Rows are points. Each copy is the shape, with its points in the same order, turned, moved and blurred by noise. Is it also mirrored, or only turned?
In the rows, zero is written as 128.

Shape (5 x 2):
[[ 93 153]
 [161 118]
 [ 85 150]
 [141 119]
 [153  79]]
Copy 1 (5 x 2):
[[110 154]
 [167 106]
 [ 97 160]
 [147 113]
 [143  77]]
Copy 1 is: only turned
Copy 2 (5 x 2):
[[156 105]
 [110 169]
 [153 102]
 [115 145]
 [ 80 164]]
Copy 2 is: mirrored
Copy 3 (5 x 2):
[[130 166]
 [128  90]
 [138 175]
 [137 109]
 [163  79]]
Copy 3 is: mirrored

Shape (10 x 4):
[[ 88 115 112 113]
 [118 175 156 105]
 [126 136  89 171]
 [134  97 113 158]
 [139 159 156 116]
 [108 133  73 127]
 [133 145 143 124]
 [129 149 180  87]
 [162  80 107 154]
 [176  99  92 147]]
Copy 1 (10 x 4):
[[ 96 100 159 132]
 [117 168 181 112]
 [ 91 130 123 186]
 [ 72 127 104 155]
 [114 172 156 116]
 [118  94 140 170]
 [101 159 140 125]
 [111 166 165  79]
 [ 82 129  70 145]
 [106 133  70 152]]
Copy 1 is: mirrored
Copy 2 (10 x 4):
[[131 123 115  76]
 [ 79  94 105 132]
 [139 172 116 131]
 [158 138 142 121]
 [ 93  94 117 148]
 [144 150  85  97]
 [110 108 119 135]
 [ 94  56 117 131]
 [190 131 143 141]
 [188 133 114 151]]
Copy 2 is: mirrored

Shape (10 x 6):
[[130 182  94 132 126 134]
 [136 105 103 117 152 133]
 [143  99 180 168 205 100]
 [145 121 145 151 138 116]
 [123  63 161 199 174 120]
 [151  99 102 116 143 138]
 [136 178 129 104 114 175]
 [108 118 121 115 139 117]
 [119 174 108 125 155 169]
 [107 154 111  98 125 150]]
Copy 1 (10 x 6):
[[153 177  89 119 136 163]
 [133 113 104  88 160 156]
 [147  92 185 155 185 129]
 [162 121 134 126 136 140]
 [137  54 153 171 153 124]
 [147 100 103  84 150 156]
 [137 175 118  89 106 189]
 [120 127 110  99 143 127]
 [118 173 109 123 141 192]
 [107 165 107  85 126 163]]
Copy 1 is: only turned
Copy 2 (10 x 6):
[[140 187  99 110  96 116]
 [136 113 112 116 138 127]
 [146 144 143 199 204 112]
 [148 138 134 165 130 113]
 [131 112 102 224 180 120]
 [151 108 112 115 132 131]
 [134 172 135 117  77 165]
 [111 130 131 130 133 113]
 [121 181 110 114 119 158]
 [107 153 129 104  98 141]]
Copy 2 is: only turned
Copy 3 (10 x 6):
[[134 178 107 123 101 130]
 [147 121 112 103 153 146]
 [105 131 173 149 224 129]
 [125 129 158 134 149 141]
 [113 102 159 177 209 178]
 [157 117 116  99 152 150]
 [123 182 135  80  94 162]
 [106 118 110 111 142 138]
 [124 193 104 105 130 157]
 [109 154 100  89 108 152]]
Copy 3 is: only turned
Copy 4 (10 x 6):
[[137 195  85 105 121 135]
 [147 115  94 118 154 135]
 [110 122 162 168 212 120]
 [135 141 137 147 140 113]
 [102  99 142 207 174 144]
 [165 109  91 117 151 140]
 [144 168 130  77 103 150]
 [110 118  96 108 139 124]
 [127 182 108  93 136 170]
 [127 153 102  73 117 133]]
Copy 4 is: only turned

Shape (14 x 9):
[[163 117 125 102 176  90 120 163 136]
 [112 157 155 127  81 154 137 137 123]
 [165 158 117 112 184 118 137 157 116]
 [120 145 154 121  87 140 149 142  91]
 [ 97 101 128 145  86 133 149 142  94]
 [103 161 100 140 107 123 133 120 126]
 [152 141 122 121 158 121 123 158 125]
 [136 105 169 180  82 133 153  93 115]
 [131  96 147 140 148 167 173  93  99]
 [176 107 113  85 139 142 141 146 152]
 [149 109 145 128 160 180 106  85  60]
 [179 129 112  66 170  87 119 129 127]
 [171 106 132  99 143  99 184 117 116]
 [ 82  72 202 144 105 140 184  71 123]]
Copy 1 (14 x 9):
[[151 116 126 122 159  75 124 177 106]
 [142 170 169 145 117 164 129 102 128]
 [152 143 107 144 169 109 132 173  85]
 [136 150 164 136 106 157 128 106  91]
 [103 126 150 151  84 144 136  98 109]
 [111 184 115 156 117 130 134 115 132]
 [150 136 121 144 150 112 123 158 112]
 [155 118 160 181  95 137 154  63 132]
 [135  87 134 164 152 155 159  82 102]
 [159  98 108 107 144 129 147 168 134]
 [145  92  90 143 157 162  90  69  86]
 [168 124  94  88 160  84 131 163 101]
 [164 106 123 119 134 101 189 132  85]
 [105  91 205 146 136 130 179  33 121]]
Copy 1 is: only turned
Copy 2 (14 x 9):
[[161 109 115  88 128  74 125 162 176]
 [114 129 173 125 113 170 145 117 135]
 [177 140 120 107 145  98 148 182 157]
 [126 125 175 109 108 144 158 128 112]
 [ 95  93 152 123 106 129 151 119  96]
 [114 146 132 151 125 124 128 123 125]
 [155 119 126 117 131 109 130 165 152]
 [145  71 177 143 131 136 142  73 102]
 [155  85 127  99 169 140 171 102 100]
 [167 104  90  95 102 133 147 135 174]
 [177 104 126  71 174 153 121 135  69]
 [180 143  98  69 113  76 118 141 170]
 [176 111 120  92 114  83 178 101 139]
 [106  62 169  92 167 131 175  37 111]]
Copy 2 is: only turned
Copy 3 (14 x 9):
[[153  99 107  83 175  94 105 145 142]
 [139 161 145 126  87 148 137 148 116]
 [172 139  98  90 181 124 122 141 120]
 [146 155 150 118 102 131 158 143  96]
 [133 105 147 150  96 144 156 161  91]
 [136 156 100 154 109 128 131 147 107]
 [163 127 110 102 155 128 121 149 134]
 [168 118 174 182  85 127 161 114 139]
 [140  99 147 147 154 159 179  91 133]
 [136 105  93  81 135 133 143 138 176]
 [159 103 129 114 138 183 130  62  94]
 [152 113  84  70 168  74 121 113 139]
 [144 106 120 102 162  92 183 121 152]
 [ 93 107 210 191 118 132 169  84 143]]
Copy 3 is: only turned

Shape (18 x 12):
[[146 115 125  79 114  95 122 149 186 109 183 138]
 [ 83 158 150 135 136  99 133 132 151 155 111 127]
 [132 119 163 136  90 104 152 155 146 123 143 119]
 [115 125 139 138 165 118 187 120 196 139 117 123]
 [135 116 132 118  44 177 141 142 129 159 110 118]
 [138 145  94  88 133 121 123 149 135 157 174 146]
 [ 76 136 139  66 171 157 109 128 125 152 135 117]
 [133 133 132 115 166 109 159 111 110 101 136 139]
 [118 107 128  98 172 118 128 112 122 100 116 122]
 [ 81 125  52 125 159 159 123 131 128 117 160 140]
 [132 142 132 143 172 120 157 159 136 127 129  91]
 [116 166 142 128 131 123 142 123 166 112 123 133]
 [138 105 133 138 172  96 132  58 138 139 151  76]
 [ 92 106 144 140 158  96 152 121 135 149 104 119]
 [149 108 162 142 164  98 125 127 150 156 144 145]
 [ 49 118 156 140  32 243 145 134 199 132 213 138]
 [148 145 163 122 141 119 158 121 134 107 105 151]
 [152 122 151 139 160 131 108 110 166  68 116 135]]
Copy 1 (18 x 12):
[[141 102 108  88 171 144 147 140 194 138 146 114]
 [ 84 169 157 127 138 100 135 113 169 113 121 145]
 [137 136 148 131 150 131 171 129 147 106 114 101]
 [109 168 128 143 104  81 174 158 201 135 143 119]
 [126 153 152 104  86 177 157 101 104 152 104  93]
 [113 140  99 102 166 149 141 123 158 175 138 162]
 [ 68 166 148  68 140 111 118 163 134 164 149 158]
 [139 151 103 118 141  83 146 152 132 115 155 161]
 [126 132 120  99 127  71 118 163 132 133 149 146]
 [ 54 127  64 124 127 124 118 139 123 159 172 145]
 [113 172 119 154 145  96 141 175 148 137 114 130]
 [116 168 129 125 125 124 128 136 174 103 148 133]
 [146 155 146 143 152  47 126 132 144 172 185 110]
 [ 93 150 152 135 124  57 154 128 149 132 125 133]
 [139 121 167 149 146 101 158 141 170 150 147 160]
 [ 34 146 155  97 104 239 197 135 130 118 209  42]
 [157 158 135 124 113 106 149 145 148  99 137 162]
 [154 118 136 142 108 110 102 176 159  99 169 131]]
Copy 1 is: mirrored
Copy 2 (18 x 12):
[[141  73 113  96 137 105 107 140 209 109 155 143]
 [107 138 138 125 145  90 108 115 143 149  76 129]
 [145 137 142 130 108 107 128 176 164 124 120 115]
 [125 102 113 168 180  96 160 130 185 140 104 113]
 [139 127 102 131  42 149 135 154 147 168 118 117]
 [133 103  96  91 133  97 118 114 135 153 167 146]
 [ 67  97 134  98 143 134 125  65 143 144 137  98]
 [145 114 135 131 150 110 161 103 124  82 135 124]
 [116  70 126 131 146 121 139 100 135  93 125 108]
 [ 82  84  80 158 134 106 120 102  97 124 180 146]
 [126 115 109 126 179 109 135 146 123 121 109  83]
 [128 146 115 145 149 121 129 118 170 118  98 140]
 [168  88 113 160 148  89 116  75 146  98 116  60]
 [108  89 152 162 145  82 141 114 130 125  91 102]
 [173  79 163 145 168 110 118 122 151 140 114 118]
 [ 76 169 122 195  45 159 116 151 227 183 214 133]
 [155 129 142 138 137 134 157 119 144 104 106 141]
 [151  96 131 150 167 168 121 117 159  78 108 130]]
Copy 2 is: only turned
Copy 3 (18 x 12):
[[136 109 111  79 111  77 105 156 141 109 182 140]
 [ 83 162 114 147 146  90 131 148 170 152 105 119]
 [113 145 127 133  91 102 153 162 134 142 148 139]
 [127 114 111 117 144 105 161 138 196 148 104 162]
 [130 140 134 147  70 149 150 128 155 150 152  57]
 [139 147  90  88 159 121 106 156 124 135 166 105]
 [102 150 132  60 153 135  96 165 158 125  83  79]
 [160 142 119  93 159  96 144 136 117 135  89 142]
 [136 114 129  93 152 102 117 144 111 123  72 118]
 [119 108  68 114 185 151 118 119 117  90 117  99]
 [147 139 101 127 141 118 147 196 155 132  96 136]
 [134 159 115 128 145  78 139 138 170 104 112 126]
 [151 122 100 110 128 135  74 138 142 169  67 179]
 [ 92 124 124 126 148 112 137 148 155 168  83 146]
 [138 129 154 120 155 115 118 161 144 164 130 167]
 [ 68 147 117 121  64 205 148  79 212  41 193 116]
 [162 150 152 109 143  86 161 132 135 138 100 125]
 [175 111 166 140 150  85 115 139 147  94  90 145]]
Copy 3 is: mirrored
Copy 4 (18 x 12):
[[116 133 159  64 130 126 113 156 173 121 139 160]
 [ 83 164 130 152 124  90 111 109 173 140  88 116]
 [136 139 158 144  92 111 135 136 169 140 114 154]
 [114 151 121 139 150 125 139 127 237 149  97 112]
 [151 147 116 135  77 144 127 130 120 212  93 146]
 [ 98 150 121  88 159 102 132 130 133 161 142 162]
 [ 40 170 159 114 152 129 138 121 134 184 117  96]
 [105 138 138 130 152 120 187 108 159 114 122 119]
 [ 92 128 152 127 162 141 163 130 147 125 110  92]
 [ 52 122  77 136 163 144 137 151 132 153 158 125]
 [122 171 140 165 161 104 157 146 172 142 131 112]
 [105 177 124 135 119 134 127 114 178 122 107 126]
 [131 107 148 133 160 103 133  82 180 138 153  61]
 [ 93 120 141 166 142  98 139 121 183 149  85 100]
 [123 125 169 143 175 108 125  96 185 140 109 147]
 [ 71 140 113 139  16 209  85 127 190 234 175 182]
 [126 161 144 140 134 136 171  99 166 117  85 137]
 [127 150 157 148 155 182 129 113 165  91 118 118]]
Copy 4 is: only turned

Shape (16 x 12):
[[140  98 119 138 179 179 120  59 112 130 117 118]
 [ 23 104 124 145 126 115 110 133 154 128 117 138]
 [131 116 162 145 100 130 118 114 128 142 138 141]
 [124 102 146  99 104 133 113 110 131 149 118 154]
 [111 121 155 103 126 178 148 151  92 145 125 137]
 [111 137 148 117 120 102 121 124 110  96 146 137]
 [140 104 153 136 133  98 128 117 118 134 146 128]
 [ 53 107 136 142 106 197 116 142 112 149 102  46]
 [104 165 139 105 233 101 152 147 193 117 142 136]
 [140 185 149 130 134 126 108 157 103 126 130 167]
 [150 106 138 129 127 122 110  92  95 157 117 126]
 [147  95 117 150 111 110 163 151 115 152 115 165]
 [ 82 220  62 109 104 114 196  75  99 142  95 114]
 [143 118  83  60 113 110 125 154 154 121 143 158]
 [152 106 158 146 118 186 139 147 125 119  76 146]
 [116 112 145 113 129 117 160 154  92 141  61  79]]
Copy 1 (16 x 12):
[[124 102 165 122  92 102 120  67 107  88 137 108]
 [ 97 114 141 199 112 133  99 117 147 180  68 130]
 [143 163 169 155  97 100 139 133 133 126 105 143]
 [157 133 164 125  96 118 130 131 134 130  88 156]
 [120 143 156 123 121 174 161 137 108 134 124 140]
 [145 136 151 156 149  96 150 145 147 146 109 117]
 [129 132 163 138 103  72 142 143 137 139 132 143]
 [ 55 147 159 156  69 182 120 138 113 122  80  69]
 [ 81 130 108 108 182  91  84 101 174 185 171 149]
 [145 180 124 137 173 102 135 142  92 141 116 141]
 [147 129 175 117  88  83 140 128 101 120 100 125]
 [121 139 116 143  88  87 175 138 115 139 104 184]
 [122 158  88 100 127 108 198  57 133 194  58  63]
 [172 106  79 105 120 114 126 162 161 153 106 156]
 [ 99 151 144 131 115 138 154 125 117  68  94 171]
 [ 54 129 157  93 114 111 171 153 119 137  74 125]]
Copy 1 is: mirrored
Copy 2 (16 x 12):
[[177 120 100 142 196 185 131 113 114 136  95 127]
 [ 71 137 133 144 155  99  88  58 107 158 129 154]
 [131  93 151 128 119 150 130 106 132 154 127 125]
 [119  91 122  87 131 145 129  98 126 147 117 129]
 [ 84 120 128 111 152 155 154 162 102 138 120 112]
 [110 110 157 121 132 135 106 101 122 101 143 105]
 [145  97 155 123 134 116 116 120 135 122 122 117]
 [ 61 138 105 183 162 145 116 114 105 186  61  80]
 [103 183 158 122 197 107 124 116 209  83 149 157]
 [113 156 163 114 102 167 110 144 123 110 153 138]
 [169 112 127 111 129 148 126 114 111 133  96 115]
 [136  97 114 125 114  96 142 153 119 132 148 147]
 [124 206  56 131 116 131 170  75 104 109 180  56]
 [111 102  92  71 141 118  78 143 170 122 181 105]
 [ 97  90 105 149 127 179 147 154 135 135 106 165]
 [ 90 133  91 137 111 105 137 140 126 100  69 101]]
Copy 2 is: only turned
Copy 3 (16 x 12):
[[143 129 150  79 136 188  75  89 102  85 119  95]
 [ 39 126  79 119 101 160 106 139 140 119  99 146]
 [ 97 116 158 115 114 125 111 106 149 120 153 127]
 [100 124 150  75 113 112 119 121 129 102 131 143]
 [109 157 158  92 130 153 115 161 105 133 166 139]
 [ 99 156 135 146 119 112 113 135 142  94 133 116]
 [ 95 115 150 123 149 118 119 116 136 101 138 101]
 [ 83 110 114  98  61 186  65 177  89 169 141 100]
 [110 180 112 104 194 175 141 156 206 120  61  92]
 [142 167 154 150 152 111 104 135 161 140 136 154]
 [121 113 159 101 136 113  94 100 105 110 129 110]
 [112  99 135 121 160 127 165 114 109 125 153 150]
 [152 213  79 135  82 127 158  87  69 170  88 104]
 [143 140  92  83 130  89 157 162 152  81 132 137]
 [140 100 185 111 119 177 124 149 121 121 141 163]
 [108 111 163 126 127 139 136 177  68 151  98 103]]
Copy 3 is: only turned
Copy 4 (16 x 12):
[[ 96 111 106 124 158 180 100  94 108 126 126  93]
 [ 74 163 164 121 109  69 103 155 118 129 162 120]
 [142 110 158 128 102 137 122 136  89 110 125 129]
 [128 102 141  83  85 134 107 135 117 127 129 134]
 [139 108 128  83 128 118 160 153  83 133 128  85]
 [146 126 142 103 124 105 135 127  92  72 142 153]
 [153 118 141 136 109 130 121 118 103 118 152 148]
 [107 152 123 124  98  96 104 151  88 114 141   7]
 [156 134 145 112 209  90 137 129 197 140 187 147]
 [181 149 154  84 156 122 137 144  95 104 104 154]
 [144 114 111 109 101 147 100  94  88 133 125 133]
 [140 127 124 139  84 128 171 131 107 149 121 160]
 [117 209 161  43 113 125 197  40 127  99 149  97]
 [138 127 103  61  89 129 147 159 162  98 156 178]
 [131  95 127 130 118 123 141 146 119 113  59  97]
 [167 129 101 100  99  59 142  90 115 134 118  76]]
Copy 4 is: only turned

Shape (16 x 12):
[[123  98 129 107 158 133  90 106 157  87 105 170]
 [139 183 116 154 156 155  90 152 103 116 118 155]
 [112 180 159 140 143 105 111  96 122 115 183 125]
 [119 181 122 127 150  89 116 178 104 109 141 163]
 [116 143 159  91 166 142  97 100 100 106 104 171]
 [133 150 145  89  51 139 133 101 108 108 178 107]
 [134 133 136 140 121  93 129 105 117 121 104  83]
 [118 131 110 137 145 135 135 141 145  89 111 168]
 [217  78 120 125 167 137 131 101 161 128 148 133]
 [118  81 184 160 170 124 140 166 221 145 106 162]
 [112 163 114 132 145 131  73 118 104 110 172 166]
 [151 174 117 150 163 111 148 150 103  35 122  76]
 [178 170 120 136  93 117 155 101 108  90 147 145]
 [137 138 143 146 151 117  90 107  99  92 106 158]
 [146  72 117 151 169 155 145 109 107 139 135 139]
 [120 175 106 124 127 128 149  99 109 132 134 102]]
Copy 1 (16 x 12):
[[122 132 136 105 102 123 101 140 182  65 101 153]
 [161 138 106 188 122 140 102 148 120 105 107 165]
 [126 162 152 177 129 116 124  71 137 123 153 124]
 [151 149 126 182 147  95 157 125 102  90 107 158]
 [131 132 183 139 110 140  94 125 137  95  99 180]
 [110 170 119  95 106 125 145  77 100 179 163 155]
 [126 109 126 119 122 114 115  87 110 120 105  92]
 [122 134 107 142 120 133 149 135 154  79  90 149]
 [194  87 124  84 135 141 115 130 201 108 165 113]
 [ 94  82 145 150 120  89 148 193 219  96 126  85]
 [147 163 116 177 128 111  98  95 140  92 135 187]
 [150 139 107 153 119 175 155 102  73  53 129  91]
 [178 157 114 127 112 157 168  86 130 146 119 130]
 [151 121 142 155  84 124 107 104 133  88  94 147]
 [137  50 114 128 136 153 114 108 175 109 142 154]
 [126 137 113 137 163 153 119  83 110 144 115 130]]
Copy 1 is: only turned
Copy 2 (16 x 12):
[[127  89 133 118 185 122  97 118 139 105  72 162]
 [153 151 121 119 177 142 118 126  85 180 122 173]
 [132 214 162 139 143 104 114 113 124 118 133 145]
 [142 174 114 100 158 102 119 166  60 150 105 154]
 [116 138 152  90 194 149 127 103 120 137  69 148]
 [136 181 129  70 120 149 130 125 136  80 175  99]
 [114 140 106 124 128  89 141 103 134 139 122  97]
 [149 115 114 138 175 127 108 158 119 130  93 141]
 [190  63 183 109 158  68 141 104 135 122 132 120]
 [129  65 182 140 112  85  78 183 157 168  73 156]
 [134 174 153 124 178 137 103 109  74 118 125 174]
 [140 173  67 127 189  68 188 161 136 137 143 131]
 [194 159 111 109 130 129 172 127 107 104 136 121]
 [128 132 128 125 166 124 149  96 112 132  86 163]
 [135  79 185 145 163 125 158 126 107 141 132 105]
 [147 178 125 126 157 120 121 125 102 135 135  80]]
Copy 2 is: mirrored

Shape (15 x 12):
[[153 173 145 103 155 135 150 142 165  78 126 120]
 [122  94 151 121  96 141 135  97 113 111 167 123]
 [201 168  96 142 148 164 126 110 122  91 126 130]
 [107 125 119 105  81 117 142 105 117 119 115 170]
 [116  98 118  91  36  91 125 122 153 110 151 133]
 [126  84 143 111  49 172 126 119 156 110 115 139]
 [212 186 143 160 163 115 122  82 163 119 121 129]
 [170 166 131 174 105 149  84 141 113 118 159 119]
 [209 164 105 149 173 150 121 112 147 127 162 129]
 [101 109 132  88  80 125 101 109 127 130 109 101]
 [179 107 162 164 132 141  87 159 107  87 133 146]
 [144  96 123 170 113 137 150 151 128 100 110 104]
 [175 192 124 178 153 158 119 115 150 162 160 152]
 [162 127 142  86  73 134 164 126 117 152 124 127]
 [177 133 116 118 172 124 110 141 160 119 124 136]]
Copy 1 (15 x 12):
[[128 135 123  67 179 143 136 144 149 132 137 113]
 [145 117 108 118  70 124 146 130 110 118 138 146]
 [168 147 135 129 177 117 132 140 102 164 124  80]
 [ 80 142 129 109  90 105 132 114 101 122  96 134]
 [115 148  95  92  52 105 120 116 153  95  67 137]
 [143 116 100  93  83 135 103  76  98  91  88 140]
 [177 191 172 128 190 110 134 128 145 156 143 133]
 [178 139 153 158 129 105 113 141 129  94 139  78]
 [185 139 146 142 179 108 110 164 134 172 138 114]
 [120 111 151  98  62 139 142  92 142 119  91 122]
 [180 142 149 139 138 152 135 166  87  72 114 119]
 [143 114  99 156 146 148 160 114 123  94  95 125]
 [153 139 165 162 176  87  85 140 134 144 168 124]
 [138 100 133  86 113  68 148 108 121 114  93 144]
 [150 136 157 119 167 148 115 164 140 147  95 130]]
Copy 1 is: mirrored
Copy 2 (15 x 12):
[[113 137 144 157 101 160 140  67 147  95 117  91]
 [145 116  98 107 116 132 137 147 117 112 170 127]
 [170 137 141 207  90 159 108  84 103 128 137 120]
 [162 130 160 106 102 113 168 156 110 106 119 135]
 [161 143 121  82  74  83 131 178 145  77 124 111]
 [152 118 114  72  61 137 128 160  97 127 121  97]
 [124  98 174 217  77 119 113  73 134 138 162 112]
 [135 147 132 190 111 151  75 161 127 148 148 114]
 [155 145 133 201 100 138  96  65 138 157 162 127]
 [114 142 113 104  99  87 138 155  82 100 119 117]
 [137 114 157 133 129 169  47 129 115 128 145 122]
 [149  83 103 137 122 142  97 129 125 127  90 125]
 [138 146 155 205  99 138 125 106 151 199 155 130]
 [173 128 134 119 118  97 154 136 110 127 131  62]
 [134 144 155 151 105 121  92  59 131 130 124 127]]
Copy 2 is: only turned
Copy 3 (15 x 12):
[[150 143  89 183 142 102 137 104 140  86 173 103]
 [111 114 123 142  76 127 135  85 147 155 125 128]
 [178 144 116 144 139 136 186  92 101  89 142 146]
 [ 71 129 123 140 110 115 125  95 141 117 125 171]
 [ 96 108 120 194  70 120  89  98 159 132 111 188]
 [108 147 162 157  90 147  87  57 159 119 111 150]
 [166 149  65 178 170 169 211  98 149 107 140 138]
 [154 147 137 176 101 179 175 147 113 112 132 130]
 [193 133  93 154 157 165 186 113 104 132 160 139]
 [115 144 117 144  93 110  96 117 170 129  85 150]
 [154 119 188 172 127 149 184 122 155 117 143 109]
 [132  92 159 171 138 145 130  91 120 108 100 101]
 [141 163  91 152 157 199 183 134 101 136 162 135]
 [106 168 125 182 121 100 125  80 121 159 105 153]
 [175 124 115 163 174 127 141 124 149 122 156 142]]
Copy 3 is: mirrored
Copy 4 (15 x 12):
[[ 69 158 120  84 132 112 148 116 195 132 126 132]
 [120 151 138 116 115 108 140  91  87  93  98 139]
 [ 94 194  99  88 138 137 114 111 164  99 191 120]
 [136 157 103 112 114 142 155 116 113 154  92 167]
 [146 151 147  99  47 128 187 116 119 128  84 140]
 [121 113 107 121  51 135 136  63 123 121  99 143]
 [102 194 119  99 167 123 115  85 175 149 161  61]
 [107 175 142  96 107 122  60 131 129 111 155 112]
 [104 173 133 101 159 110 120 102 155 121 218 100]
 [134 110  96  81  97 135 152 127  98 109  87 128]
 [136 173 133  89 109  88  63  90 172  82 125 144]
 [120 160  97 154  97  94 109 130 152  82 125 123]
 [ 97 166 152 124 161 115  81 111 130 163 191 104]
 [132 123 141 131 110 177 161 109 138 109 117 139]
 [122 138 112  88 138  83 129 110 179 131 168 117]]
Copy 4 is: only turned

Shape (17 x 12):
[[106 143 137 128 138 135 110 133 116 124 147 129]
 [136 126 173 127 105 186 121 155 116  93 167 124]
 [121  48 134  73 159 134 142 144 133 167 107 139]
 [181 131  85 131 114 141 120 163 171  53 122 160]
 [123 118 160 128 120 136 126 158 145 107 115 101]
 [164 100 160 106 144 104 128 136 171 184  81 135]
 [105 149 148 116  85 148  73 131 142 154 156 113]
 [180 176 119 134 123 157 123 156 153  85 123 163]
 [137 129 131  83 131 111 170 117 133 230  82 149]
 [106 174 144  95 116 169 117 120 114 144 144  61]
 [168 160 137  92 145 117 112 161 153  74 141 153]
 [110 150 156 142  72 107 132 167 103 126 159  97]
 [159 101 120 119 197 134 128 141 140 202 108 128]
 [185 156 110 132 141 122 155  92 174 108 152 136]
 [106 152 180 135  87 108 125  87  82 149 118 111]
 [219 128  93 104 125 144 110 145 116  71 130 138]
 [150 153 113 144 140 145 121 131 154  75 112 136]]
Copy 1 (17 x 12):
[[108 130 120 110 165 116 126 139 143 120 113 125]
 [148 179 128 112 159 125 130 125 130  66 135 158]
 [124 123 132  96  74  87 109 183 124 158 158 162]
 [138 102 119 212 116 150 138 128 148  64 143 142]
 [132 169  95 146 136 105 113 130 127 117 139 132]
 [137 117  96 122  99 108 151 157  98 180 187 117]
 [155 160 139 125 183  84 140 139 140 117 124  93]
 [132 112  97 168 141 161 165 134 154  60 147 124]
 [127  96 125  68  75 114 155 133 140 197 168  74]
 [138 167 115  80 172 116  80 125 157 118 139  79]
 [159 100  80 152 154 142 142 130 153  98 150 169]
 [130 171  99 120 140  79 120  59 133 110 111 112]
 [ 84  99  99  93 103 106 135 174 110 149 193 113]
 [114  92 141 152 140 201 134 104 129 125 171 129]
 [134 173 110  87 146 129 138 104 104 158  73  88]
 [157  74 108 164 114 167 111 136 104  46 136 134]
 [117 132 106 165 140 166 126 157 155  93 133 127]]
Copy 1 is: mirrored
Copy 2 (17 x 12):
[[105 146 115 124  94 148 122 134 121 145 125 130]
 [ 81 163 158 140 117 144 142 151 122 197 109 155]
 [144 155 127 125 151 117 103 204  84  94 169 166]
 [123 154 188 129 135 122 201 116 164 124 129  97]
 [135 129 128 124 125 100 132 151 117 173 117 132]
 [138 122  91 124 152  64 115 170 149  96 154 173]
 [108 159 108 172 104 144  76 124 152 162 112 131]
 [103 151 175 114 115 116 174 103 184 139 143 127]
 [119 103 108 130 123  98  56 156 129  80 211 173]
 [121 145 125 141 106 136  71  84  98 187 128 161]
 [123 165 120 115 130 131 194 112 149 151 168 120]
 [ 98 114 115 169  75 113 113 143 112 194 131 106]
 [138 138 112 126 100 104 115 153 111  63 150 207]
 [101  91 134 137 150 136 176  91 148 108 145 147]
 [ 57 108  83 125 107 115  63 130 107 164 132 116]
 [ 86 179 171 144 137  91 196  97 126 115 146 125]
 [117 132 152  99 125 122 163 105 144 131 113 121]]
Copy 2 is: only turned
